Rows are points. The points of each table are mixes of a few directions, plus a little noise. How many directions does each table use, and how many do they share? Where both have some left over, give the other angles between the two spaces (their principal angles), to ten degrees, smallest first.
(in the rows, 128 means zero)

First (6 x 2):
[[ 68 109]
 [138 131]
 [ 92 116]
 [ 65 108]
 [199 151]
 [206 153]]
Second (7 x 2):
[[191 197]
 [ 85  81]
 [130 130]
 [172 177]
 [106 103]
 [141 142]
 [ 71  66]]
Directions: first 1, second 1, shared 0; angles 30

First (8 x 4):
[[183 113 191 110]
 [166 122 137 144]
 [ 23 134  40 139]
 [195 166 143 150]
 [142  96 152 120]
 [176 162 176 112]
 [ 33 143 100  94]
 [106  88  85 156]]
Second (5 x 4):
[[ 73 131 147  98]
 [144 158  99 147]
 [144  97 110 134]
 [195 109  48 173]
 [ 83 144 236  89]]
Directions: first 3, second 3, shared 2; angles 30

First (10 x 9):
[[130 109 101  49 142 177   7  92 119]
 [146  73 112  84 130 157  59 157  30]
 [117 157 119 103 131 133  93  99 185]
 [138  63 149 170 162 181 190  54  87]
 [125 118 127 119 145 158 114  78 146]
 [114 182 143 176 114  78 204 143 198]
 [132 107 137 149 137 139 159 113 110]
 [115 217 114 111  79  39 106 237 182]
 [123 143 136 149 127 117 161 122 155]
 [139 110 142 169 114 100 189 186  69]]
Second (9 x 9):
[[123 120  98 145 153 129 111 110 125]
 [121 161 207 119 101 156 205  56 227]
 [120 110  89 222 179 110 187  96 124]
 [144 139 170  40  62 126  83 210  94]
 [131 153 206 124  84 132 214 120 174]
 [124 101  58 167 173 112  90 139  80]
 [129 119  93 102 137 130  59 144 100]
 [141 117 119 109 105 105  97 211  58]
 [117 132 111 126 156 152 106  64 172]]
Directions: first 3, second 3, shared 2; angles 70

First (8 x 14):
[[147 122 128 136 145 139 129 125 131 148 143 128 143 110]
 [ 46 152 131  93  57  82 124 141 114  44  67 132  65 206]
 [210 103 125 163 199 173 132 116 142 212 190 125 192  50]
 [145 123 128 135 144 138 128 125 131 146 142 127 142 111]
 [223  99 125 168 211 181 132 114 145 224 199 124 201  38]
 [ 43 155 131  93  54  81 124 141 114  41  64 132  62 208]
 [ 99 136 129 115 103 111 128 133 123  99 106 129 106 156]
 [110 134 129 120 113 118 127 131 124 109 114 128 114 145]]
Second (11 x 14):
[[125 137 153 132 131 140 137  89 108 163  61 138 141 184]
 [ 81  95 162 129  96 136  85 171 153 122 117  92 165 105]
 [111  75 155 124 111 137  77 219 183 129 179  87 170  40]
 [102  94 105  91 126 175  75 182 153 123 135  74 134  45]
 [164 138 149 136 146 129 158  91 110 173  98 165 135 170]
 [141 131 125 159  92 106 172  36  68 101 160 229 124 152]
 [155 156 148  89 138  97 159 163 140 146  81 149  76 192]
 [112 112 117 154 128 115 100 175 164  95 203  80 153  66]
 [202 171  62 143 167 131 202   7  57 131 164 216  85 147]
 [ 74 114 116 103  97 133  88 173 145  84 126  86 116  97]
 [140 185 115 149 177 107 156 101 126 142  84  91 111 209]]
Directions: first 1, second 6, shared 1
